Every row gives one point. Each copy is the shape, with its points in the same order, stretched, turned, moved and blurred by noise. Is it also mirrored, or only turned?
In the rows, zero is written as 128.

Shape (7 x 3):
[[122 159 127]
 [136  55 129]
 [116  75 168]
 [151 148 110]
 [100 160 100]
 [109 173 147]
 [146  52 124]]
Copy 1 (7 x 3):
[[119 155 107]
 [158  89 160]
 [161  87 113]
 [132 167 136]
 [ 88 149 119]
 [119 156  81]
 [161  89 169]]
Copy 1 is: mirrored
Copy 2 (7 x 3):
[[129 150 129]
 [ 77  63 102]
 [ 65  82 144]
 [132 144  97]
 [158 132 133]
 [128 160 163]
 [ 75  55  87]]
Copy 2 is: mirrored
Copy 3 (7 x 3):
[[128 171 126]
 [126  55 118]
 [120  69 159]
 [151 158 101]
 [102 178 100]
 [122 182 146]
 [134  50 111]]
Copy 3 is: only turned
Copy 4 (7 x 3):
[[125 148 100]
 [155  84 165]
 [123 111 183]
 [155 143  94]
 [110 126  76]
 [104 165 103]
 [165  78 167]]
Copy 4 is: only turned

Shape (9 x 4):
[[165 139  96 161]
 [131 108 128 137]
 [150 135 116  73]
 [140 138 175  90]
 [101 191 136 111]
 [ 88  97  56  98]
 [147 131  90 104]
 [ 99  93 161 120]
 [ 90 194 176 156]]
Copy 1 (9 x 4):
[[159 153  95 124]
 [127 111 116 117]
 [168 117 160  82]
 [141  93 180 131]
 [107 162 178 118]
 [111 124 113  42]
 [151 135 128  83]
 [101  74 142 122]
 [ 89 153 176 171]]
Copy 1 is: only turned
Copy 2 (9 x 4):
[[153 121  79 149]
 [165 136 134 115]
 [113 112 122  68]
 [119  94 165  95]
 [ 64 138 150 124]
 [143 199 115  64]
 [127 134  99  90]
 [168 143 189 101]
 [ 82 127 180 172]]
Copy 2 is: mirrored
Copy 3 (9 x 4):
[[107 153 197 140]
 [122 123 155 147]
 [143 105 180  79]
 [187 121 142  97]
 [139 172 122  70]
 [ 52  89 148  97]
 [108 116 192  94]
 [138 112 117 136]
 [152 203  91 115]]
Copy 3 is: mirrored

Shape (9 x 6):
[[157 113 149 117 160 107]
 [ 95 140 115 167 155  82]
 [ 77  63  88  69 113 122]
 [151 113 110 178 130 121]
 [189 137 114  87 107 172]
 [161 140  97 159  93 144]
 [ 89 133 148 176 114 162]
 [112  66 151  62 119  96]
 [ 79 149 161  92  68  98]]
Copy 1 (9 x 6):
[[159 128 150 107 153 115]
 [109 114 106 158 163  79]
 [115  54 109  94  95 152]
 [142 140 128 176 136 127]
 [156 167 105 101 125 187]
 [134 166 103 171 119 147]
 [ 79 134 157 165 146 145]
 [138  80 159  61  98 118]
 [ 62 139 128  84  96 102]]
Copy 1 is: only turned
Copy 2 (9 x 6):
[[131 155 159  96 169 141]
 [ 62 162 152 136 141 126]
 [109  52  82 130 144 135]
 [ 71 144 157  72 107 146]
 [179 119 123  78 104 187]
 [103 133 140  87  69 159]
 [ 92 104 195 162  97 144]
 [150  91 113 113 177  98]
 [156 116 120 196 113  84]]
Copy 2 is: mirrored
Copy 3 (9 x 6):
[[166 111 127  98 157 106]
 [128 111 125 171 169  77]
 [ 48 101 139  72 181 122]
 [147  87  95 156 167 134]
 [139 142  68  72 120 166]
 [130 111  63 148 132 154]
 [114 127 147 179 142 162]
 [101  84 163  51 142 108]
 [ 83 121 151 113  69  98]]
Copy 3 is: only turned

Shape (14 x 8):
[[156 106  97  58 127 116 102 129]
 [ 93 116 141 127 108 114 164 125]
 [142 169 141 147 155 128 131  54]
 [134 170 149 188 209 147 150 112]
 [164 153 179 129 190 102  80 142]
 [125 117 162 125  82 117 136 175]
 [ 61 125 131 126 124 135 156  93]
 [126 194 121 141 178 123  74 122]
 [114 127 133 104  81 119 163 144]
 [163 179 147 156 155 143 103 137]
 [ 91 131 148 134 138 182 176 136]
 [174 132 120  59  87  70 147 177]
 [181  74  89 116 124 163  82 116]
 [150  78  89 111  85  89 143 176]]
Copy 1 (14 x 8):
[[171 115  74 110 126 113 105 158]
 [124 148 146 136 104  99 160 153]
 [ 89 134 139 104 183 127 140  91]
 [ 75 142 163 156 201 194 166 128]
 [159 138 166  94 197 170 100 162]
 [181 163 163 131  81 119 130 152]
 [ 68 131 140 128 104 102 159 149]
 [ 90 152 133 126 186 160  75 144]
 [152 170 127 131  84  94 147 143]
 [131 159 149 124 166 178 113 118]
 [ 81 151 140 134  94 163 190 149]
 [231 182  87 122 122  83 116 161]
 [176  64 101 140 113 149 104 116]
 [217 127 109 185  96  94 118 160]]
Copy 1 is: only turned
Copy 2 (14 x 8):
[[156  86 115  92  79 139 130 146]
 [116 130 157 152 116 128 173 143]
 [172 111 149 207 107 108  96 147]
 [140 124 137 227 155 153  80 174]
 [147 114 166 119 143 131  42 190]
 [145 143 161 103 149 135 165 142]
 [101 127 155 183  96 133 164 120]
 [152 148 117 151 111 121  42 155]
 [145 142 147 132 108 134 188 137]
 [179 141 130 161 149 140  66 153]
 [130 139 152 190 126 183 163 126]
 [174 131 135  64  89 124 177 196]
 [163  51  91 121 143 148 117  99]
 [135 102 101  84 137 121 196 159]]
Copy 2 is: mirrored
Copy 3 (14 x 8):
[[134  99  97  77 159 143 119 138]
 [110 102 133 140 109 102 148 129]
 [127 169 137 118 155 129 161  69]
 [129 163 174 195 203 148 165 104]
 [144 160 188 120 226 129 115 143]
 [157 113 154 122 116 111 144 187]
 [ 74 111 140 140 102 123 151  89]
 [ 97 202 140 142 187 159 114 132]
 [129 109 123 115 104 112 167 165]
 [158 179 153 137 182 157 151 152]
 [120  85 170 158 128 162 185 127]
 [152 109  93  80 170  97 145 214]
 [190 100  95 106 138 182  97 108]
 [168  84  74 137 126  98 106 188]]
Copy 3 is: only turned

Shape (13 x 9):
[[127 110 127 139 167  87 163 147  88]
 [130 116  73 143 119 136 158  23 140]
 [149 126  95 148 159  35 138 153 153]
 [123 150 189 187 140 135 110 157  97]
 [165 111 112 142 190  95 108 159 138]
 [125 142 143  82 192 103 166 137 171]
 [118 123 144 175 157 135 132 158 100]
 [198 129 147 102 126 111 120 126 118]
 [142 161 128 152 118 194  73 144 111]
 [102  84 146 140 136  91 115 155 113]
 [123 117 147 129 113 132  69 127 133]
 [ 86 138 116  93 116 140 142 137 163]
 [174  75 153 174  44 160 113 104 137]]
Copy 1 (13 x 9):
[[112  69 149 144 175 105 149 119  73]
 [ 88 107  86 116 127 148 214  37 140]
 [136  71 102 168 200  58 165 120 134]
 [129 165 194 181 133 118 122 149  76]
 [121  92 151 164 211  99 103 138 142]
 [ 76  88 146  83 189  85 169 173 148]
 [106 126 158 178 152 132 124 147  90]
 [171 117 166  94 168 104 134 114 132]
 [147 201 135 146 132 165 105 160 121]
 [124  69 150 164 134  79 100 119 108]
 [136 142 136 128 119  94 100 126 151]
 [ 98 105  79  90 130 115 158 174 140]
 [202 123 169 150  59 160 152  84 161]]
Copy 1 is: only turned
Copy 2 (13 x 9):
[[129  98 128 157 161 119 162 146  68]
 [139 156 157 194 146  83 167 162 224]
 [159 127  91  92 163  61 169 146  82]
 [119 122 120 162 115 146 103  53  66]
 [172 134 123 103 205 114 128 125  82]
 [137 140 168  74 148 171 200 140 105]
 [135 113 110 167 151 150 126  88  86]
 [174 137 167 115 125 112 107 160  93]
 [139 173 108 156 133 173  47 102 140]
 [120  70 123 119 151 107 128 106  96]
 [127 123 137 110 135 120  76 100 139]
 [119 124 121  98 104 170 152 146 172]
 [204  93 145 165  85  80  87 106 172]]
Copy 2 is: mirrored

Shape (17 x 11):
[[119 106 192 116  99 123 158 146 179 119 122]
 [ 98  99 173 161 104 181 175 122 139  91 106]
 [129 122 140 161  87 158 145 121 165 179 124]
 [175 139 102 122 131 121  90 138  96 138 154]
 [175 139 134 147  95 103 164 156 132 185  73]
 [114 111  82 140 131 113 111 133  94  68 190]
 [ 92 155 101 148 157 133  84 142 118 103 137]
 [204 122 197 166  82 102 132 107 156 196 114]
 [110  84 166 125 155 183 140 171  65 150 131]
 [106  98 116 112 160 106  95  73  98 101 161]
 [132 192 122 130 113 104 151 129 128 170 159]
 [122 118  73  88 134 126  96 145 126 128 177]
 [ 75  82 165 155 120 150 198 150 141 101  82]
 [139 136 121 124  78 110 121 122 129 200 122]
 [130  61 158 144 187 178 160 150 137 161 123]
 [138 147  82 101 150 148 120  97 104  99 160]
 [158 133 171 128  86 130 129 120 148 143  85]]
Copy 1 (17 x 11):
[[125  74 107 150 131  72 118 156 167  88  76]
 [ 80  85 105 165 169 124  98 103 111  87  76]
 [113  96 119 170 150 110 153 176 133 124 145]
 [170 147  81  99 110 119 121 107 136 122 163]
 [150 124 114 157 136  63 145 184  96  91 144]
 [143 119  77  88  99 165 125  55 105 122 106]
 [137 161 127 105 117 148 144  52 138 124 111]
 [118  89 103 132 126  31 131 189 145 116 186]
 [175 109  95 128 180 107 115  55 114 100 118]
 [124 123 103 103  88 118  68  45 132 189 127]
 [172 116 166 135  98 136 165 163 129 125 160]
 [183 136  84 109 105 142 135 123 149 156 119]
 [103  78 121 170 173 100 117 102  80  87  40]
 [158 122 123 171 109  99 163 164 141 158 170]
 [143  93  92 111 209  79 106 116 102 126  88]
 [145 142 104 117 115 171  77 106 121 153 128]
 [114 120 103 167 126  75 111 157 156 109 140]]
Copy 1 is: mirrored
Copy 2 (17 x 11):
[[167  56 141 103 148 107  98 134 123 150  78]
 [143  82 195 120 101  72 115 128 156  97  68]
 [116  67 162  96  99 179 106 106 143 127 111]
 [102 154 118 192 119 144 137 146 151 150 123]
 [127 117 188  73 138 199 151 124 123 162  57]
 [ 81 152 143 216 127  53 146 117 151 122 159]
 [ 69 156 126 144  91  70 110 157 138 128 130]
 [146  90 140  68 142 212 125 101 192 158  54]
 [187 156 160 187  75  90 121 104 101 172  58]
 [147 177 103 162 124  60 120 133 177 118 191]
 [ 84 113 171 114 122 181  90 128 154 202 130]
 [119 130 114 192 125 120 122 142 107 144 194]
 [167  91 213  94 126  67 125 105  97 108  64]
 [124  96 149  95 114 197 140 119 152 183 146]
 [205 135 142 143  99 120  89  78  80  99  67]
 [110 159 144 186 123 113 102 171 162 113 177]
 [138  91 140  84 118 150 131 155 173 139  86]]
Copy 2 is: only turned
Copy 3 (17 x 11):
[[163 150 135 142  90 110 168 142 197 163 152]
 [164 118 136 168  82  81 148 104 155 121 129]
 [172 136 146 100  63 139 129 104 141 166 108]
 [108 100 147  83 148 151 145 128  95 119  89]
 [153 173 123  10  88 108 147 102 136 110 143]
 [102 113 155 196 161 152 175 124  81 138 105]
 [ 70 106 128 155 149 101 139 149 106 142  54]
 [176 102 172  33  66 103 155 109 159 170 137]
 [153 121 209 101 113 105 123 109 140  58  66]
 [ 66  40 171 184 153 144 123 100 123 130 113]
 [130 164 138  69 137 110 145  87 153 189  82]
 [109 129 115 151 161 191 134 126 114 144 112]
 [141 169 143 154  62  78 153 104 163 102 157]
 [140 133 133  49  77 180 138  98 165 147  95]
 [156 120 211 120  96  99  85 107 124  89 136]
 [ 98  82 123 142 191 148 120  93 116 127 114]
 [149 105 106  77  99 109 154 113 174 131 136]]
Copy 3 is: mirrored
